Every row gives one point. Each copy is the shape, with its points in the same order, turned, moved and blurred by noise. Some copies are also mirrored. Which?

Shape, 8 rows:
[[-27  51]
 [ -4 -12]
 [ 45  42]
 [-24   1]
 [-28  26]
 [  6  27]
 [-28  -8]
 [ 26  11]]
Copy 1, 8 rows:
[[-34 -57]
 [-14   6]
 [ 37 -47]
 [-30  -9]
 [-34 -35]
 [  0 -32]
 [-38   3]
 [ 20 -15]]
Copy 1 is: mirrored
Copy 2:
[[ 19  44]
 [ -9 -16]
 [-52  44]
 [ 11  -3]
 [ 18  20]
 [-17  24]
 [ 14 -14]
 [-38  13]]
Copy 2 is: mirrored
Copy 3 (8 x 2):
[[-53  21]
 [  8 -14]
 [ 12  60]
 [-12 -15]
 [-37  -2]
 [ -5  25]
 [ -8 -26]
 [ 18  27]]
Copy 3 is: only turned
Copy 4 (8 x 2):
[[-55 -24]
 [  9 -11]
 [-24  48]
 [ -4 -26]
 [-24 -26]
 [-20   8]
 [  3 -34]
 [ -5  26]]
Copy 4 is: only turned

Shape (7 x 3):
[[ 48  24  38]
 [  9 -38 -16]
 [-21  18  30]
 [-44 -17 -20]
 [ 19   9  14]
 [-35 -10 -20]
 [ 11  23 -27]]
Copy 1:
[[-56  -4  50]
 [ 25  -4  17]
 [-39 -41  -8]
 [ 24 -29 -29]
 [-33  -5  20]
 [ 10 -19 -30]
 [-17  25 -10]]
Copy 1 is: only turned
Copy 2 (7 x 3):
[[ 29  60  16]
 [  4 -26  33]
 [  3  17 -35]
 [-24 -38 -20]
 [  9  27   7]
 [-21 -29 -12]
 [-34  18  19]]
Copy 2 is: mirrored
Copy 3:
[[ 51  45 -40]
 [-22   2 -20]
 [ 27  38  26]
 [-17  -7  34]
 [ 29  22 -14]
 [ -9  -7  29]
 [ 30 -19  -7]]
Copy 3 is: mirrored

Shape (8 x 4):
[[ -9 -25 -11 -35]
 [-20  -4   6  17]
 [  1  26  18  23]
 [  0 -20 -11 -60]
 [-11  30 -52 -11]
 [  2   3  14  37]
 [  4 -15 -31 -43]
 [-23   8  14   2]]
Copy 1, 8 rows:
[[ -2  33  41   2]
 [ 10 -10   0  17]
 [  7  -8 -34   0]
 [-13  56  40  -5]
 [ 55  46  -4   1]
 [  8 -27 -17  -1]
 [ 10  50  39 -14]
 [  0   8 -11  23]]
Copy 1 is: mirrored
Copy 2, 8 rows:
[[-29 -39 -25 -21]
 [  4 -27  -1  21]
 [ 20   6   8  22]
 [-27 -32 -35 -46]
 [-34  10 -51  21]
 [  4 -10  18  24]
 [-43 -19 -31 -24]
 [ 17 -24 -14  15]]
Copy 2 is: mirrored
Copy 3:
[[  7 -12 -18 -40]
 [-29   1 -23   5]
 [-29  18   7  23]
 [ 20  -6  -4 -57]
 [-40 -36  30 -27]
 [-24   5 -15  32]
 [ 11 -25   3 -47]
 [-30  17 -15  -9]]
Copy 3 is: mirrored
Copy 4, 8 rows:
[[-10  -8 -41 -29]
 [-27   9   7  -3]
 [ -8  15  25  15]
 [ 17  -8 -46 -42]
 [ -1 -55  11  -7]
 [-23  14  10  24]
 [  8 -29 -45 -30]
 [-11  14  10 -17]]
Copy 4 is: mirrored

Shape:
[[-17 -11   3 -15  20 -23]
 [ 34  -1 -20 -54 -24  20]
 [  5   2  -7  41  38 -10]
 [ 13  17  20 -28  21 -17]
 [-19   3   2  -6 -20   6]
 [ -1  18  -5   9   6 -22]
 [ 20 -11 -43 -11   4   5]
 [  5  -9  14 -30  -5  18]
 [ 27 -16 -11 -17 -11 -14]]
Copy 1, 9 rows:
[[-16  -6  -9  -3 -12 -25]
 [-34  -6  16 -60  23  25]
 [ 21   0 -23  34  27 -19]
 [ 14   3  10 -33  -4 -26]
 [-21  28 -15 -10 -12   2]
 [  5   5 -30  -5   4  -6]
 [-19 -21 -12  -8  35  11]
 [-22  13  22 -24  -1   6]
 [ -8 -20  -5 -22   1  14]]
Copy 1 is: only turned
Copy 2:
[[ 15   7  31  -2   7  -9]
 [ 34 -11 -21 -51 -43 -14]
 [  4  19 -11  29  23  26]
 [ 20 -18  21 -27   6  22]
 [-20   7  10 -18 -22  -9]
 [  3  20  12  -6  -5  26]
 [ 34  24 -24 -12 -19  -9]
 [  6 -23   1 -26 -14 -17]
 [ 33  -1   1  -7 -35   3]]
Copy 2 is: only turned
Copy 3, 9 rows:
[[ 17  -5   3 -46  -9 -14]
 [ -6  12 -39  -7  39  34]
 [ 45  19  22  -6 -18 -36]
 [ 43  -4  -2 -34   5  25]
 [-13   1  17 -17   4   9]
 [ 24  21  15 -28 -19   6]
 [  1  39 -27  -9  14 -14]
 [  4 -18  -8 -13  27  12]
 [  5   5 -32  -5  -6   8]]
Copy 3 is: only turned

Shape, 9 rows:
[[ -1   6  -5   0  23  17]
 [ 19  10 -12 -11   1 -38]
 [  1 -14 -16 -14 -12   4]
 [  6  11   2  -8 -32  23]
 [-14 -15  -9 -19   7  12]
 [ -2   4  10  60   5 -10]
 [ -8   3   1 -23  -5 -26]
 [-16 -56   4 -14 -14 -18]
 [ 37  14  12  -3  -7   5]]
Copy 1 (9 x 6):
[[ -6 -18   5   5  25  16]
 [ 10  31  14  13   7 -13]
 [  3   3  14 -12  -7  20]
 [ 23 -16  15  15 -18  30]
 [-17  -7  24 -10   8  28]
 [-16 -12 -49  31   7  -1]
 [-12  19  27  14  -8   3]
 [-35   2  14 -30 -36  -4]
 [ 35 -19  10  20   2  -9]]
Copy 1 is: only turned
Copy 2 (9 x 6):
[[ -7  -4 -16  26   7   6]
 [ 10   0  33  -7   7  -4]
 [  7   2 -16 -12  21  -9]
 [ -6  22 -28  -8  -7 -29]
 [  5   9 -24   2  23   9]
 [-42 -37   0  -9 -28   9]
 [  5  21  12 -15  13  10]
 [ 19  -7 -26 -48  20  25]
 [ 14   5  -4  12 -25 -21]]
Copy 2 is: only turned
